Every row gives one point. The points of each table are mixes of a few directions, plus a little noise. Count the directions of each table, and those that both share. Where both have some left over, give the other angles between the two spaces (their principal angles), to ten degrees, smallest first.

First (6 x 3):
[[-18 -70 -32]
 [  2   8   6]
 [  4   4  33]
 [  2  35 -71]
 [ -6 -26 -10]
 [ 17  49  76]]
Second:
[[ 20  -8   5]
 [-88  32 -23]
 [ 84 -31  22]
 [  9  -3   3]
 [-25   9  -6]]
Directions: first 2, second 1, shared 0; angles 70

First (9 x 8):
[[ 24 -29  18   0  24   1  -5 -21]
 [-25  50 -10 -18 -29  -1 -25  52]
 [-25  -5 -22 -36  34 -32   5  32]
 [  9 -12  32  99 -30  44  17 -53]
 [  3 -18  59  91   9  37 -26 -10]
 [ 39 -18  29 -11  13  10 -26 -17]
 [ -3 -28 -60 -92  44 -57  46  -8]
 [-17   7 -55 -63   5 -38  34  10]
 [ -4  53   9  30 -68  34 -20  14]]
Second, 9 rows:
[[  17   -7  -29  -71   12  -26   12   -6]
 [  19   -8  -32  -80   13  -30   13   -7]
 [ -25   10   43  106  -18   40  -17    9]
 [ -12    5   21   51   -9   19   -8    4]
 [ -29   11   48  119  -20   44  -20   10]
 [  27  -10  -45 -111   18  -41   18  -10]
 [  21   -8  -36  -88   15  -33   15   -8]
 [ -16    6   28   68  -11   25  -11    6]
 [  -2    1    2    6   -1    2   -1    0]]
Directions: first 4, second 1, shared 1

First, 10 rows:
[[  45   51  -15  -26   28    1   56   47   14    6   30   13]
 [   9  -52   15   -5   21  -22  -25  -27  -22   -4  -29   44]
 [ -21  -16    5   12  -15    2  -21  -17   -3   -2  -10  -11]
 [ -41   30   -8   23  -44   25   -6    3   17    1   16  -61]
 [  36  -31    8  -21   40  -24    3   -5  -17   -1  -16   57]
 [ -71   45  -12   41  -74   42  -14    1   27    1   24 -102]
 [   2  -53   15   -1   14  -18  -29  -31  -20   -4  -30   36]
 [  51  -81   23  -29   65  -47  -18  -29  -38   -5  -44  105]
 [ -13   44  -12    8  -23   20   17   21   19    3   25  -43]
 [   2   61  -18   -2  -13   20   36   37   24    5   34  -38]]
Second, 9 rows:
[[ -20    0   -8   -5   10  -20    7   12   24  -25    6  -20]
 [  18   24   -1    2  -11   -7  -24  -12   -1   19   -3   12]
 [  68   13   16   24  -51   -7  -46  -22  -12   85  -31   71]
 [ -36   34  -26  -21   42  -33  -15    4   49  -39   19  -61]
 [ -29 -121   37   27  -48   11  110   61  -27  -49  -15   49]
 [   0   53  -10  -12    1   -1  -24  -20  -14  -15   16  -14]
 [  18   49   -8  -15   25   49  -34  -42  -45   22   15  -17]
 [  -5    4  -13  -13   50   22  -14  -12   12   16    6  -39]
 [ -12  -56   13   14  -17  -14   40   32   14  -13  -12   19]]
Directions: first 2, second 4, shared 0; angles 60, 90

First (10 x 20):
[[   6   -1  -11   26  -17   33  -26  -33   -8   35   21   -9   17  -17
   -18   11    4   22   25  -10]
 [ -11    2   20  -47   31  -60   47   62   14  -63  -38   15  -32   31
    33  -21   -8  -41  -47   19]
 [   2    0   -4   10   -6   13  -10  -12   -3   13    8   -3    7   -7
    -7    5    1    9   10   -4]
 [ -10    1   18  -43   29  -55   43   57   12  -57  -35   14  -29   29
    31  -20   -8  -37  -43   18]
 [  22   -3  -38   91  -61  116  -92 -119  -26  121   73  -29   62  -60
   -65   41   16   79   90  -37]
 [   4    0   -8   18  -12   23  -18  -24   -5   24   15   -6   12  -11
   -13    8    4   16   18   -7]
 [ -11    2   18  -45   31  -58   45   59   13  -60  -37   14  -31   29
    32  -20   -8  -39  -44   18]
 [   1    0   -2    5   -4    6   -5   -6   -1    6    4   -1    3   -3
    -3    2    1    4    5   -2]
 [ -10    2   18  -42   28  -54   42   55   12  -56  -34   14  -28   27
    30  -18   -8  -36  -42   17]
 [   7   -1  -12   28  -19   36  -28  -36   -8   37   23   -9   19  -18
   -19   12    5   24   28  -12]]
Second (8 x 20):
[[ -8  -9 -15  47  -6  56 -29 -23 -20  60  13  -7  27  -1 -43  16  21  38
   20  -9]
 [-13  -4   5  -7  19 -12  18  31  -2 -11 -20   6  -8  21   0  -6   6  -8
  -22   9]
 [-44 -26 -20  84  27  92 -24  19 -47 102 -18  -1  41  43 -90  19  58  61
   -6   2]
 [ 19   7  -2  -6 -22  -3 -13 -33   9  -6  22  -6   1 -26  14   3 -14  -2
   22  -9]
 [-31  -7  19 -33  51 -48  55  89   2 -48 -58  20 -28  56  12 -22   9 -33
  -64  26]
 [ 40  19   6 -43 -36 -44  -3 -44  30 -51  32  -7 -17 -48  55  -5 -42 -29
   27 -10]
 [ 36  12 -10   6 -49  15 -38 -78  10  12  52 -16  13 -57  13  12 -22  11
   54 -22]
 [  1   6  17 -46  16 -56  35  37  17 -60 -22  10 -28  13  38 -17 -16 -38
  -30  12]]
Directions: first 1, second 2, shared 1

First:
[[ -7 -21  14 -15  45  17   0  21 -39  -2  33   3 -30  20  11  27   5 -10
   12   3  32 -15 -40  41 -24  47  -5  -7 -38 -48 -29  33]
 [-40  -3  -6  -9  -7  24  54  14  -7   5  -7  23  20  40  -5 -20   7 -50
   -7  29  57  21  12  33 -31   4 -34 -18  47   8  33   8]
 [ 15  -6   9  -6  27   0 -24   3 -21  -5  23 -10 -29  -5   7  21   0  18
    8 -11  -8 -15 -32  15  -2  24  10   5 -42 -29 -31  20]
 [ -1  28 -16  -1 -51  14 -28 -27  28 -18 -24 -17  10 -23  14 -47 -25 -14
  -20   9 -14  -4  71 -43  33 -36  27 -18  61  45  36  -9]
 [ 39  -9  16   8  19 -26 -76 -10   8  -3   8 -21 -13 -62  16  36 -13  45
   19 -31 -59 -37   8 -61  48  -5  58  11 -54 -20 -34 -16]
 [ 24  21  11  11  12   5 -13  17 -26 -31  37 -17 -71   8  12  -5 -26  49
  -36 -10 -50 -25 -53  26 -16  40  13 -17 -28 -24 -57  64]
 [ 21  18 -31 -24 -15  37 -22 -29 -34 -23  23 -43 -54  45  -2 -28   1   6
  -12 -10  28  -1 -42  69 -13  28 -32  19 -21  -2 -20  29]
 [  2 -50  14  34  22 -38   5  18  18  42 -10  22  51 -15 -17  65  21  22
   37 -35 -11 -15  -6 -57  28  -7  -3  28 -53 -21 -21 -81]
 [ -9   5 -17  -3 -20 -16  44 -16  24  21 -30  13  44  15 -31 -14  29 -16
   10   9  20  47   1  17 -13 -36 -40  27  25  35  41 -33]
 [ -9  28   4 -18 -12 -22  14 -16  34   3 -34  17  35 -41  -4 -27   7 -27
    3  36 -11  44  47 -13  -5 -54  21  -6  58  43  65  10]
 [-35 -11   2  23 -18   5  47  25  17  11 -17  30  37  19  -3  -7  -5 -24
  -13  10  16   0  33 -26  -4  -7 -15 -24  47  13  20 -25]]
Second:
[[ -15   37  -10  -34   27  -54    3  -41   49    9  -14    9   50 -121
    14   26    5  -12   47   41  -19   28   10  -64   58  -74   23   40
   -29   50   57    2]
 [   2  -17   -5   20  -25   21    6   12  -11    2   -3   -3   -5   52
   -10  -13    0    2  -18  -20   13  -10    5   13  -13   20  -20  -10
    17   -9  -16  -23]
 [   0  -11    9   -1   18    9   -2   15  -20   -3   16    1  -19   15
     5   10   -1    2   -1   -3    8  -10  -20   20  -15   27   -1   -8
   -16  -26  -21   16]
 [ -10   -6  -17   19  -24   27   22   12  -13   -6    9   -6  -12   52
    -4  -14  -10    3  -24  -14   20  -17  -14   14   -5   26  -35   -7
     5   -2  -23  -11]
 [ -15   36  -18   -6    7   27   28    9  -27  -37   44  -15  -59   17
    21  -17  -32   15  -35   16    1  -19  -61   36   -7   38  -27  -12
   -22   -2  -35   74]
 [  11   12   20  -19   32   -8  -19    2  -12  -12   14   -1  -27  -28
    13    6   -3    6    3   14  -20    4  -15   18  -15    8   29   -9
   -11  -16   -5   50]
 [  12   -9    8    7  -11    8  -11    7   -7    0   -6   -2   -9   24
    -7  -12    3    3  -11  -11   -5    0   12   14  -17   10    6  -12
    19   -9   -6   -4]
 [  26   -8   22  -16   -6  -70  -49  -44   71   43  -75   18   96 -103
   -22   14   40  -18   60    7  -39   54  100  -78   33 -105   68   30
    38   44   90  -76]
 [  -2   11  -12   11  -23   23   13    6  -11  -16   10  -10  -26   38
     0  -26  -15    9  -31   -5    1  -10  -13   20  -10   19  -21  -12
    14    4  -17   16]
 [  -8  -47    3   18    4   17    8   23  -20   20    3    9   12   51
   -10   24   13   -9   11  -26   39  -19   -4    7   -9   33  -24   -1
   -15  -34  -24  -45]]
Directions: first 6, second 4, shared 3; angles 80

First, 9 rows:
[[-22  23  81  -9  22  13  28  -4 -28  37 -11  17 -36   4  -8 -21   3 -28
   17 -55  25   5  47   6  -2  21   9 -37  -9 -10 -11  29]
 [  7 -20  33   0 -19  12 -44  15 -79  40 -14  75  44 -51  47   1  83 -16
   13 -24 -16  52  45  69  48 -21 -43 -22   4  96 -14 -25]
 [-30   8 -15  42  50 -32  87 -31  68 -28  42 -85 -43  50 -26  -9 -85  65
  -56  36  15 -24 -41 -23 -11  32  51  22  -6 -70  18  22]
 [ 18 -21 -50   3 -22  -5 -34   8   0 -17   3   7  37 -17  16  16  19  13
   -6  33 -21   8 -22  12  12 -21 -18  21   8  30   4 -26]
 [ -9  14 -35   9  21 -16  45 -16  72 -37  19 -73 -37  46 -37  -1 -76  26
  -21  29  12 -42 -44 -55 -37  19  39  23  -4 -82  15  20]
 [  5  -6 -24   4  -5  -5  -6   0  10 -11   4  -8   9   0   1   6  -3  10
   -6  17  -7  -2 -15  -3   0  -5  -1  11   3   1   3  -8]
 [-14  24  72 -17  14  17  17   0 -24  33 -16  19 -33   3 -11 -18   4 -37
   25 -54  23  -1  44  -3 -10  17   7 -36  -9 -12 -10  27]
 [  1  22  21 -25   0  13   2   2  12   2 -16  -5 -29  16 -26  -6 -19 -35
   26 -27  17 -25  10 -38 -32   9  11 -13  -5 -42  -4  22]
 [ 44 -45 -84  -7 -60   3 -97  27 -31 -17 -10  50  88 -52  44  33  73   1
    8  46 -47  28 -22  36  31 -52 -55  30  18  90  -1 -60]]
Second:
[[  -8  -15    9   11  -24  -10    5   -9  -22   23   20    8   42    5
    19    2   20   10  -26   21  -13   19   -1   13   14  -22  -24  -13
     2   23    3  -16]
 [  66  -22  -56   14  -43  -40  -11   22   44  -13   48  -22   84  -11
   -60   75  -28   78  -33   45  -13 -107  -23   -5   13  -49   24   29
    85   31    9   10]
 [  36   11  -34   -9   15   -1  -11   20   46  -36   -9  -20  -22  -11
   -50   27  -38   17   21  -10   12  -68   -7  -19  -13   10   40   29
    30  -18   -1   24]
 [  27   -8  -23    5  -16  -15   -5    9   19   -6   19  -10   32   -5
   -26   30  -12   31  -12   17   -5  -45  -10   -3    5  -19   11   13
    34   11    3    5]
 [ -53    6   47   -3   15   22   12  -22  -47   24  -21   22  -34   12
    58  -53   34  -50    7  -19    1   91   16   12    0   22  -33  -30
   -60   -7   -4  -17]
 [  43   36  -43  -27   57   20  -19   32   78  -71  -46  -32  -98  -18
   -77   18  -67   -6   65  -47   33  -91   -3  -40  -36   50   76   48
    20  -59   -6   49]
 [ -70    2   61    0   11   23   17  -30  -67   39  -19   31  -27   16
    79  -66   49  -59   -1  -16   -3  121   20   20    4   19  -50  -42
   -74   -1   -5  -27]
 [   2   20   -4  -15   35   19   -6    9   23  -27  -32   -8  -63   -5
   -18  -11  -22  -22   36  -31   17  -12    4  -16  -19   33   27   13
   -13  -33   -5   18]
 [ -13  -24   15   17  -39  -17    9  -14  -36   38   34   14   68    9
    33    3   33   16  -42   34  -21   34   -2   21   22  -36  -39  -22
     3   37    5  -26]
 [ -31   -9   29    7  -12    1   10  -17  -39   29    7   17   17    9
    42  -23   32  -15  -17    7   -9   58    6   16   11   -7  -33  -24
   -26   15    0  -20]]
Directions: first 3, second 2, shared 0; angles 40, 50

First (8 x 32):
[[ 27 -31 -17   4   5  13 -20  13  -8  20  13  13 -53  -5 -44 -23   0 -16
   20 -10 -18  10 -18  39  -5   2  20 -16 -15  -1 -17  -5]
 [ -6 -68  36  21  20 -55   8  -8   2 -15   3 -20  83 -78 -26   3  55 -63
  -13  15  27   4 -70  75   9  -5 -26 -19  10  -7  25  -6]
 [-13  39   1 -24   0  13  -2  22   9 -31 -28 -10  17  35  68   8 -26  18
  -29 -20  60  30  13 -92 -35   0 -20 -46   1  -2   0  30]
 [  4  25 -42  15 -11  -6 -41 -16  -4   1  34 -17  14   2 -38  -1 -23 -14
   -2 -16 -50 -23  32 -14  12 -16  -6  43  -5  13  10 -11]
 [-37  25 -25 -30  -7   0  13 -16 -10 -20   4 -20  24  19  31  41   3  26
  -21  -9   2  31   4 -52   3 -11 -23   1  -6  16  23  34]
 [ -3  21   1  33 -16  20  16   3  24  16 -13   2 -18  30   2 -23  -1   3
   16  13   2 -30  45 -23  -3  14  18  35   1 -22  -7 -28]
 [ -3  16 -37 -15 -14  49  16   5  -5  25   0  16 -91  56  -2  -3  -8  41
   25  -7 -20  21  28 -29  -5   9  30   5 -21  -2 -17  10]
 [ 31 -28  85  -5  24 -33  10  -3  -8   3 -15  36  23 -60  10  -2  -1   4
    5  33  -2 -44 -32  97  23   7   7  -3  36   5 -16 -23]]
Second (8 x 32):
[[  23   -3   35   44   -7   60   17  -96   -8  -28   -3  -48   12    1
   -60   19  -70   29  -17   24    7   26   -7    0   10   29   -8  -36
    -5  -37  -15    5]
 [  -8    1  -10  -14    2  -19   -5   31    2    8    1   15   -4    0
    19   -5   22   -9    5   -8   -3   -9    3   -1   -3   -9    2   12
     2   12    4   -2]
 [   2   -1    5    4    0    6    2  -10   -1   -3    0   -5    1    0
    -6    2   -8    3   -2    3    1    3    0    0    0    3   -1   -3
     0   -4   -1    1]
 [  -5    1   -7   -9    2  -13   -3   19    2    5    1   10   -3    0
    12   -3   15   -6    3   -5   -1   -5    2   -1   -2   -6    2    7
     0    8    3   -1]
 [ -23    3  -35  -44    8  -61  -16   96    8   28    3   49  -12   -2
    62  -17   70  -29   16  -24   -7  -26    8   -1  -10  -30    7   36
     6   38   14   -5]
 [ -29    5  -45  -55    9  -76  -20  121   10   36    4   61  -14   -2
    77  -22   88  -37   21  -30   -8  -34   11   -1  -12  -37    9   45
     6   47   18   -7]
 [  25   -4   39   48   -8   67   19 -107  -10  -31   -3  -54   14    2
   -68   20  -78   33  -19   27    8   30   -9    1   11   33   -8  -41
    -5  -42  -16    6]
 [  13   -2   20   24   -4   35   10  -54   -4  -16   -1  -28    6    1
   -35   11  -40   17  -10   14    4   15   -4    1    5   16   -4  -21
    -4  -22   -8    4]]
Directions: first 6, second 1, shared 0; angles 90

First:
[[  24   44   15   -8    7   55  -35    2   59   20  -14   53  -44   60
   -28   76  -36  -22   -7   51   51   60   42   39  -49   10    6  -51
   -23  -20   30   59]
 [  -8   -5  -16  -11  -62 -121   74  -37  -68  -29  -55  -44   51  -99
    18  -79   42  -13   -8  -16 -100  -77  -59  -54   89   38  -44   29
    -1   21   11  -84]
 [  -3   40  -17  -51    0   65  -18   -5   -6   34    5   12  -57   25
    -2    8  -35   -7   -8  -14   -5   26    2   19  -54   39    4   -6
     7   28    3   31]
 [  -2   -5   14   21   36   61  -45   22   39    5   36   17  -16   57
   -11   43  -17   11    7    8   62   38   32   30  -41  -31   26  -11
     2  -21   -8   44]
 [  61  -65  -15   -9   56  -33   42   44   10   53   21   51   18  -54
    47  -10   33   29   20  -13   -3  -18   22  -49   -6  -67   22  -15
    -9   63  -56  -41]
 [ -22  -21   14   38   30   43  -42   19   19  -16   44  -14    6   46
    -8   17   -5   20    9   -7   51   18   15   23  -17  -36   23   12
    14  -32  -12   29]
 [ -41   17   15   31  -44  -32   -5  -30  -15  -56  -22  -48   28    4
   -25  -12    6  -15   -9   10  -13  -17  -26   12   47   26  -23   20
     3  -50   34   -5]
 [ -40    9   28   56  -24   -9  -31  -16   12  -61   -5  -40   29   38
   -35   16    1   -9   -4   23   29    4   -6   28   34    1   -9   11
     1  -73   33   19]
 [ -11  -28  -13   -6   19    9    4   13  -25    8   31  -19    4  -14
    21  -34    8   23    7  -40  -11  -18  -11  -13   -5  -15   12   27
    20   24  -32  -15]
 [  38   17  -28  -61  -20  -39   54  -12  -25   42  -41   31  -19  -62
    23  -23    5  -14   -6   -2  -63  -20  -12  -36    1   34  -18  -17
   -14   63   -2  -36]]
Second (10 x 32):
[[ -39   13    7   14   -2   44  -38   -5   -4  -23   22  -33  -11   43
   -17    4  -18    4   -3  -11   22   14   -4   29  -13   10    7   19
    17  -31    7   29]
 [ -40   -7  -13  -10    7   41  -20    2  -36   -5   39  -45  -13   12
     7  -37   -8   19    1  -51   -8   -9  -22    7  -17    9   12   42
    32    9  -21    5]
 [  -6  -24  -24  -29   12    2   20    7  -42   21   24  -19   -3  -35
    30  -51    9   22    5  -51  -36  -28  -21  -25   -5   -1    7   30
    20   46  -36  -29]
 [ -92   14    1   14    1  102  -74   -7  -34  -39   66  -85  -25   77
   -23  -25  -34   21   -3  -57   28   14  -24   51  -34   24   19   62
    52  -41   -4   49]
 [  53   12   21   16  -10  -53   22   -2   53    3  -54   61   16  -10
   -14   56    9  -28   -2   72   15   16   30   -5   21  -11  -17  -56
   -43  -18   32   -1]
 [  99   -4   10   -1   -6 -107   69    4   56   33  -80   97   29  -64
     8   49   31  -32    1   85  -14   -2   35  -41   38  -24  -24  -78
   -62   21   21  -37]
 [ -33   26   22   30  -10   41  -47  -10   22  -34    7  -19   -7   62
   -34   33  -22  -10   -6   18   42   30    8   43   -9   11    2    1
     4  -57   29   44]
 [ -26   26   23   31  -10   34  -44   -9   27  -32    0  -12   -6   58
   -35   38  -20  -13   -5   26   41   31   11   40   -6    9    0   -6
    -2  -56   32   43]
 [  52  -37  -32  -44   15  -64   73   14  -29   51  -13   32   12  -92
    51  -47   33   13    8  -25  -63  -43  -10  -63   15  -17   -4   -4
    -8   84  -41  -67]
 [  32  -19  -15  -22    7  -39   40    8  -11   27  -12   22    8  -49
    26  -19   18    4    4   -7  -30  -21   -1  -34   10   -9   -4   -7
    -8   42  -19  -34]]
Directions: first 4, second 2, shared 2
